Each row of a before or after table is a point. One or more steps were done to the points. Then noise was added and the rows were shuffled. The steps act on columns, c1 being the first. Write out the steps. A step turns or swaps two columns, mirrors them in a line or flattens them onto one, adds a multiple of one to another, or multiplies or shifts one. Angles are multiples of 10 degrees, from the lower column toward the higher: turns from -170 to 170, lines from 10 to 170 but not 90. Use the fewest steps. Two steps may share a column if one is a turn and the other turns, adds or multiplies; they go together, in the order done. Otherwise the lowest column goes first.
(in the rows, 128 means zero)

Before (9 x 2):
[[128 142]
 [146 123]
 [202 141]
 [ 98  77]
 [130 154]
 [197 155]
 [144 153]
 [134 114]
 [187 142]]
After, 9 rows:
[[139 145]
 [ 71 149]
 [194 162]
 [123 144]
 [154 121]
 [139 117]
 [197 154]
 [150 108]
 [183 152]]
Steps: mirror c1 and c2 in the line at 20 degrees

Before:
[[159 120 127 139 119 118 120 103]
 [136 135 132 104 107 124 130 113]
 [137  94 125 146 123  93 163  84]
 [115 139 145 118 143 152 128 155]
 [143 137 137 137 104 126 118 121]
 [121 144 105 124 135 116 136  99]
 [140  86  88 137 113 107 146  96]
 [134 144 156 130 127 152 134 137]
 [123 138 144 110 150 154 108 119]
 [ 91 129 157 148 127 141 112 142]
 [100 122 158 119 122 147 115 128]
 [136 149 142  98 144 117 105 143]]
After, 12 rows:
[[123 129 176 110 150 155 106 121]
 [144 127 153 138 102 128 119 122]
 [121 127  57 122 133 117 138 100]
 [100 129 219 119 122 146 115 127]
 [141 129   7 138 112 106 146  97]
 [114 127 179 119 144 153 130 155]
 [ 92 128 214 148 128 141 111 142]
 [136 129 141 101 108 123 131 114]
 [138 129 120 146 123  92 163  84]
 [158 127 126 140 121 119 121 103]
 [135 127 212 128 127 153 132 137]
 [136 128 169  98 143 117 105 141]]
Steps: multiply c2 by 0; multiply c3 by 3

Before, 12 rows:
[[ 97 166 142 179 116 135 115 179 121 109 142 134]
 [112 156 108 112 131 106 131 133 138  92 219 195]
 [146 178 154  75 137 131  83 142 145 197 104 145]
 [140 109 110 170 163  99 158 183 193  99 103 106]
 [152 138 115 127  78 152  91 109 152 146 112 155]
 [109 112 116 100  98  75 111 132 136 137 151 109]
 [143 128 125 114 109 111 163 159 123 208 159  85]
 [171 144 138 128 133 130  85 103  91 168 137 140]
 [141 171 122 140 124  94 148 114  50 151 144 169]
 [ 81 118 134 146 100  74 145 125 207 155 176 105]
 [137 130 169 158 105 120 150 141 134 102 144 156]
 [134 195 143 135 155 100 154 157 129 119 124  75]]
After (12 x 12):
[[135 204 145 133 151 103  70 114 159 121 123 141]
 [147  76 153  77 136 130 171 108 137 192 104 153]
 [ 96 195 143 182 120 137 141 117 180 110 139 135]
 [ 85  81 134 146 102  72 104  55 105 153 177 132]
 [143 153 111 171 163  99  90  43 159 100 101 118]
 [107 212 107 111 131 103 183 113 125  93 219  80]
 [134 169 171 161 104 117 133 118 136 101 144  90]
 [143 136 118 139 124  91 147 205 141 148 144  86]
 [174  85 140 125 130 130 163 175 116 170 136 153]
 [145   7 122 118 108 113  72 120 158 210 160 128]
 [150 112 114 124  80 156 171 113 105 147 116 139]
 [112  99 117 103 100  78 127 118 130 141 151 154]]
Steps: add -1.5 times c10 to c2; turn c7 and c12 by -130 degrees; turn c8 and c9 by 110 degrees

Before, 10 rows:
[[ 83 119 146 125 119 103 105 167 129 112 148 154 129 143 168 137 177 120
  107 145]
 [134 139 150 114  82 129 151  72 140 118  93  76  56 146 105 132 156  85
  170 135]
 [163 143 213 116 129 151 149 106 177 185 160 125  78 182 157 123 125  72
  145  76]
 [155  84 143 178  97 145  79 180 120 147 147  70 125 101 114 129 151  99
  140  74]
 [ 93 126 112 205 131 131  72 133 127 134 131 180  81 141 156 181 133 121
  213 146]
 [ 75 122 151  98 150  77 114 130 143 140  98 173 125 165 139 144 144  70
  107 115]
 [ 55  66 144 102 109 121  71 155 168 120 172  79 134 181  96 102 153 146
  128 145]
 [128  95 132  92 165  50 135 111 143 111 109 152 135 171 187 206 136 172
  122 130]
 [162 108 156 117 189 116 169  75 146 199 127  82 111  90 120 169  75 165
  117 118]
 [136 146 182 146 103 142 175 119 188 137 162 169 138 135 140 134 111 102
  135  41]]
After:
[[143 166 134  92 166  50 141 111 142 112 132 151 133 171 187 208 126 172
  146 131]
 [225 151 146 101 111 123  60 157 171 122 114  78 133 181  97 104 141 148
  109 145]
 [110 113 182 147 103 142 160 122 189 137 103 170 138 133 136 133 102 101
   87  38]
 [108 171 157 116 190 119 166  77 145 198 112  84 109  89 118 169  62 161
  125 116]
 [159 108 112 208 131 131  71 136 128 134 206 180  81 143 152 182 124 121
   87 148]
 [120 119 154 112  81 127 162  74 139 117 177  74  54 144 106 131 147  86
  121 133]
 [178  99 150 100 151  78 125 132 142 141 135 173 125 166 140 143 132  71
  168 117]
 [ 91 134 214 116 130 150 137 104 176 184 117 127  78 182 155 123 115  72
   87  74]
 [128 193 142 176  95 146  75 182 120 147 137  70 126 101 114 130 142  96
  120  73]
 [172 109 147 124 118 100  99 168 128 112 103 152 129 144 168 137 168 120
  132 146]]
Steps: turn c1 and c2 by 150 degrees; multiply c2 by 1.3; turn c7 and c11 by 20 degrees; turn c11 and c19 by -130 degrees; shift c17 by -10

Before (8 x 48):
[[136 135 173 152 131  77  83 116 130  88 177  91  80 164 104 163 102 141
  136 185 168  64 135 168  76 180 166 127 142 154 100 120 105 156 167 164
   84 202 163 143 137 120 180 124 167 123 130  76]
 [ 95  90 145 134 129 119 125 139 108 112 175 186  79  69 122 156 152 174
  104 133 175 150 153 181 136 131 147 148 102 106 140 158 110 167  78 126
  174 127  92 100 181 185 152 139 119 125 191 143]
 [110 107 116  81 158  89  78 112 122 141  94 119  89 112 153 118 135 115
  157 113 181 158 164 133 133 132 142  89 119 140 115 180 134  98 108 147
  154 104 159 158 162 151 101 211 104 122 142 174]
 [ 78 162 128  77  66 122 144 103 100 112 197  97 133  71 153  70 106  64
  126 158  82 154 149 173 174 168 166  80 123 156  96 184  95  95  91  96
  125 175  90 137 185 148 121 139  80  95 121 152]
 [170  91 109 133 134  89 147  93 159 128  92 190 142  59 118 122 103  75
  139 123  98 123 111  75 131 165 127 156 172 132 131 185 138 109 169 113
   94 126 111  74  73 161  92 152 159  89 177 102]
 [167 153 147  77  63 129 112 162  85 105 101 140  91 110 113  98 118 121
  104 149 183 163 118 135  89 104 111 154  80 141 136  92 133 116  85  76
   92 183  53 158 101  82  84 118 135 112 128 107]
 [118 125  85 169 135  93 130 178  86 163 185 185 135 111  51 169  85  78
   67 126 127 148 101 100  76 178 200 108 146 168 100 148 174 186 132 114
   87 168 117 113  85 176 103 128 139 143 113  76]
 [143  95 152 109 142 110 101 113 147 147 175 126 174 130  49 112 144 168
  160 165 186 101 120  97  79 117 151 119 124 164 121 179 153 117 185 132
  173 120 159  61 169 129 175 118 110 110 155  86]]
After:
[[168 141 146  76  62 129 112 161  84 107 100 139  91 110 114  99 121 118
  104 151 185 165 120 137  89 106 112  95  79 142 137  89 133 114  84  78
   92 184  52 160 101  79 139 119 133 111 127 108]
 [106 100 116  80 157  86  78 112 123 142  94 118  89 112 151 119 133 117
  157 114 182 159 164 133 132 130 139 160 118 141 116 178 132  99 108 146
  155 104 160 158 161 149 155 210 104 123 143 175]
 [140 131 155 108 143 109 100 114 145 147 176 127 175 128  46 111 145 169
  160 164 184 100 120  94  81 119 151 164 124 161 122 179 153 117 188 131
  176 118 160  63 168 129 233 119 109 110 154  85]
 [167 166 111 130 133  90 147  94 158 126  92 192 140  57 115 121 102  75
  141 125  97 124 111  75 131 165 124 155 175 133 131 187 138 107 171 111
   94 126 111  73  75 158  62 153 158  93 174 100]
 [ 95 160 144 134 131 120 124 138 109 111 176 186  79  69 120 157 151 173
  103 134 174 152 154 180 137 132 146 159 102 108 141 159 108 168  77 128
  174 127  94  98 181 185 199 140 121 124 193 142]
 [119 109  85 170 135  93 130 180  86 162 187 184 134 110  52 168  88  76
   67 125 126 149 101 101  78 178 201 137 143 165 100 149 177 185 130 114
   86 167 120 109  84 177 101 127 140 142 112  79]
 [137 125 174 152 132  77  82 117 132  87 176  89  79 166 105 162 106 140
  137 187 170  67 135 170  77 180 165 121 143 154  99 119 104 156 168 163
   82 203 162 141 136 122 221 126 167 123 130  76]
 [ 79  73 129  78  67 121 143 104  99 112 197  96 132  70 151  71 108  63
  122 157  83 152 147 174 177 170 165 111 122 155  95 183  97  96  91  98
  124 177  88 135 184 148  72 140  83  94 123 153]]
Steps: turn c2 and c28 by -110 degrees; add 1 times c21 to c43
